Rows are points. Each copy is the shape, with its points in the same order, turned, moved and blurred by noise. Is it also mirrored, or only turned?

Shape (8 x 2):
0.97 0.05

0.37 -0.22

-0.08 -0.43

0.42 -0.24

-0.50 0.19

-0.30 -0.41

-0.39 -0.50

0.10 0.01
Copy 1 (8 x 2):
0.78 0.54

0.35 0.05

0.14 -0.38

0.36 -0.04

-0.60 -0.16

-0.09 -0.56

-0.25 -0.69

0.03 0.04
Copy 1 is: only turned
Copy 2 (8 x 2):
0.25 1.16

0.37 0.52

0.42 0.05

0.40 0.56

-0.27 -0.29

0.36 -0.21

0.47 -0.31

0.06 0.29
Copy 2 is: only turned
Copy 3 (8 x 2):
0.93 -0.38

0.27 -0.37

-0.23 -0.35

0.30 -0.41

-0.34 0.38

-0.40 -0.25

-0.55 -0.27

0.14 -0.06
Copy 3 is: only turned

Shape (7 x 3):
0.35 0.18 0.39

0.51 -0.64 -0.75

-0.20 -0.06 -0.07

-0.62 0.51 0.42

0.63 0.25 0.31

0.54 0.40 -0.06

-0.07 -0.10 -0.30
Copy 1 (7 x 3):
-0.18 -0.59 0.30

0.75 -0.31 -0.83

-0.16 0.03 -0.20

-0.70 0.32 0.39

0.08 -0.69 0.36

0.36 -0.45 0.35

0.10 0.18 -0.22
Copy 1 is: only turned
Copy 2 (7 x 3):
0.48 0.02 -0.10

-0.64 -0.44 -0.78

-0.15 -0.38 0.22

0.24 -0.20 0.93

0.51 0.13 -0.31

0.09 0.33 -0.24

-0.28 -0.28 0.02
Copy 2 is: only turned
Copy 3 (7 x 3):
0.49 -0.18 0.30

-0.69 -0.61 0.87

-0.18 -0.21 -0.06

0.29 0.19 -0.68

0.48 -0.06 0.59

0.20 0.26 0.58

-0.29 -0.15 0.12
Copy 3 is: mirrored
Copy 4 (7 x 3):
0.47 -0.15 -0.14

-0.65 0.46 -0.67

-0.17 -0.09 0.21

0.35 -0.36 0.86

0.59 0.05 -0.31

0.44 0.40 -0.14

-0.26 0.13 0.13
Copy 4 is: only turned

Shape (6 x 3):
-0.45 -0.20 0.43

-0.07 -1.11 -0.11

0.02 0.14 -0.88

-0.14 0.03 0.33

-0.09 0.20 -0.09

0.34 0.33 -0.02
Copy 1 (6 x 3):
-0.07 0.56 -0.45

-0.22 -0.09 -1.27

-0.62 -0.72 0.06

0.12 0.28 -0.17

-0.16 -0.05 0.04

0.25 -0.28 0.14
Copy 1 is: mirrored
Copy 2 (6 x 3):
-0.41 0.11 0.41

0.63 -0.03 0.75

0.17 -0.93 -0.35

-0.28 0.18 -0.03

-0.22 -0.26 -0.26

-0.02 0.00 -0.57
Copy 2 is: only turned
Copy 3 (6 x 3):
-0.25 -0.20 0.50

0.62 0.45 0.81

0.84 -0.33 -0.39

-0.20 -0.09 0.13

0.08 -0.24 -0.17

-0.01 0.09 -0.50
Copy 3 is: only turned

Shape (8 x 4):
0.14 -0.30 -0.32 -0.39

-0.70 0.85 0.64 -0.30

0.38 0.57 0.20 -0.35

0.22 1.04 0.12 0.21

-0.07 0.04 0.07 0.09

0.22 -0.65 -0.02 0.02

-0.56 0.36 -0.09 -0.31

0.41 -0.14 -0.25 0.32
Copy 1 (8 x 4):
-0.53 0.26 -0.21 0.40

0.16 -0.99 0.53 -0.19

-0.01 0.08 0.64 0.21

0.61 0.09 0.48 -0.14

-0.25 0.07 -0.05 -0.09

-0.79 0.42 -0.38 -0.05

-0.06 -0.68 -0.11 0.33

-0.14 0.54 -0.31 -0.08
Copy 1 is: only turned
Copy 2 (8 x 4):
0.04 0.43 -0.43 -0.24

0.30 0.46 1.20 0.25

0.07 0.33 0.01 0.66

-0.54 0.19 0.61 0.85

-0.17 0.02 0.12 -0.03

0.08 -0.18 -0.51 -0.33

-0.10 0.66 0.54 -0.12

-0.47 -0.18 -0.33 0.07
Copy 2 is: only turned
Copy 3 (8 x 4):
-0.55 0.46 -0.02 -0.19

0.92 -0.30 -0.44 -0.57

0.05 0.31 -0.82 -0.14

0.56 0.35 -0.82 0.31

-0.05 0.01 -0.18 0.09

-0.78 -0.08 0.05 0.08

0.46 0.19 0.07 -0.33

-0.47 0.31 -0.14 0.50
Copy 3 is: only turned
